Every row gives one point. Each table stands for the endless flat space through its points: a line for two points, a plane for three, and so on. Write the one point that lies in both, or say that there is none.

First, 3 rows:
[[ 4 14 19 21]
 [10  4  3  4]
 [ 4 14 25 26]]
Second, 2 rows:
[[ 1 13 11 19]
 [-1 13 15 15]]
They share: no point

First (2 x 8):
[[-14 -18   5 -13  -4   3  16  16]
 [-30  -6  13  11  20  23  28  28]]
Second, 4 rows:
[[-10  -5   1  22  17  -6  22  50]
 [ 14  34  13 -28  -1   9  56  23]
 [-34 -23  19 -16  -4  21  17   8]
 [ 22  33  17  -6   1  12  46  52]]
They share: no point

First, 5 rows:
[[-22 -17  -6 -21  42  -3   7  15 -21 -44 -34]
 [-36  -4   7 -16  30 -22   5  30 -15 -34 -48]
 [  5 -19  25 -11  27  17 -16  -4  29 -17  -4]
 [-28 -25  10 -14  45   5   5  23  -7 -50 -28]
 [ -7   2   9 -11   5 -12 -11   7   5 -10 -38]]
Second:
[[ 14  45 -29 -19  36  -8 -25 -14 -25  -8   0]
 [-19 -19  20 -15  14 -16 -13   8  -2  -2 -28]
 [ 10  25  -3  -9   4  12 -35  22  15   8   8]
 [  3  19  -9 -17  26   2 -22   6  10  -5  -5]
 [ -4   1  11 -13   4 -12 -23  10 -11   4 -20]]
They share: no point

First (2 x 14):
[[ 12 -10   2   6   9 -29  -8  17  -3  -9  -9  24  21   8]
 [ 13 -12  -4   5  13 -32  -8  15   2  -8  -2  27  28   5]]
Second, 3 rows:
[[ 10  -4  28  12   3 -27 -12  25 -21 -11 -17  20  11  26]
 [ 31  -8  12   1 -19 -16   5  26  -5  -2 -47   4  18  -4]
 [-11  -5   9  13  20 -28 -19  14 -17 -20  -2  31  -6  26]]
They share: [ 10  -6  14   8   1 -23  -8  21 -13 -11 -23  18   7  14]

First:
[[ 16  -7  20 -21  28  -4 -25  -7 -22 -47  11 -19 -33  -2   4 -34 -21   6
  -22  35]
 [ 22  -4  13 -14  -8 -22 -22  24  10 -38   9 -23 -31 -25  -2 -24 -49  -6
  -16  38]
 [ 14 -22  -4 -10  -8  21 -50  -9  17 -23  18 -29 -17  -9  48 -31 -25   5
   23   5]
 [ 24 -10 -23  -1 -56  15 -26  27  53  -6   7 -15   8 -22  30  -2 -41  13
   -3   8]
 [ 22  -1  -9 -12 -17  15  -6  11  12 -23   1   0   5   0   4  -3 -17  28
  -44  23]]
Second (5 x 20):
[[ 42 -15  12   8   2  24 -34  22  14 -17  -3 -10 -12  15  15 -11   3  20
  -30   5]
 [ 38  13  36  30 -30 -16 -36  35  37 -13  24  23 -23  25  10  -5   1   2
   -2 -10]
 [ 30 -37  -9 -23 -14  35   7  -5   6 -34  -5 -34  14   2  31 -17 -53  29
  -31  11]
 [ 38 -39 -10 -24   0  46 -22  -7   3 -21 -12 -33   5  -1  12 -13 -19  38
  -42  22]
 [ 42 -17  23  13 -30   7  -1  25  28 -26   9  -4   0  26  29  -9 -37  13
  -15 -15]]
They share: [ 20  -7  -3 -11  -8  15 -23   2   9 -26   8 -13  -7  -4  18 -17 -21  17
 -19  20]

First (6 x 24):
[[  9  -1  -4  45 -12  -4  15 -10   8   6   8  -1   8   9 -42  27  -1  12
   23  19  15   3 -10  13]
 [ 29  50 -30   9  -6 -12 -63  34  25  -3 -15  -4  53  51 -11  -2  17  -5
  -30  11 -42  54  35 -10]
 [-15  26 -32  23 -10 -28 -31  28  21 -23 -21  18  29 -17 -23   2  31  -5
  -16  13  20   4 -21 -40]
 [ -9   4 -33  52  -1 -22   3  15  26 -12  -6  30  10 -21 -47  23  16 -19
    6  20  33 -15 -33 -20]
 [ 31  22 -52  35  13 -32 -56  28   7  -2  -3  22  39  42 -51  24   8 -32
  -37   0 -41  38  14  -3]
 [ 33  16 -21  34 -13   8 -30  21  29  -6   0  -3  31  30 -23  14  13 -16
  -12  11 -18  27   6  16]]
Second (3 x 24):
[[ -6  28 -22   5 -18  -1 -30  -3  30   0 -11  -6   9  -2 -31  21  15  -2
   13  25   2  18  10 -28]
 [  0  22 -13  15 -15  -5 -22   3  20  -3 -10  -1  15   7 -24  12  13   7
   13  24   6  13   7 -21]
 [  7  40 -30  15 -34 -18 -26 -15  25  -9 -18   9  22   0 -30   9  39   0
  -12  12  24  28 -19 -12]]
They share: no point

First, 3 rows:
[[  4 -17  22  -5 -20  -6 -14  15  16  19  23 -21  -6   4  12   6 -11 -18
   21   4 -17 -21  20 -22]
 [  2  -6  27   2 -27   0  -8   5  28  22  26  -4 -15  -1  18  15 -28 -10
   31   2 -10 -20  20 -26]
 [ -2 -12  17  -4 -25   8 -16  -3  20  16  24 -18 -21  -3  14  21 -22  -6
   35  -6 -20 -30  24 -26]]
Second:
[[ -6  -9  16  -1  -9  -9 -25  14  10  15  26 -24  -6  13   6  -6   0 -29
    7   7  -6 -13  21 -20]
 [ 12 -27  25 -10 -21 -12 -10  26  13  21  20 -27   3   4  12   3  -6 -20
   19   7 -24 -22  18 -20]]
They share: [  6 -21  22  -7 -17 -11 -15  22  12  19  22 -26   0   7  10   0  -4 -23
  15   7 -18 -19  19 -20]
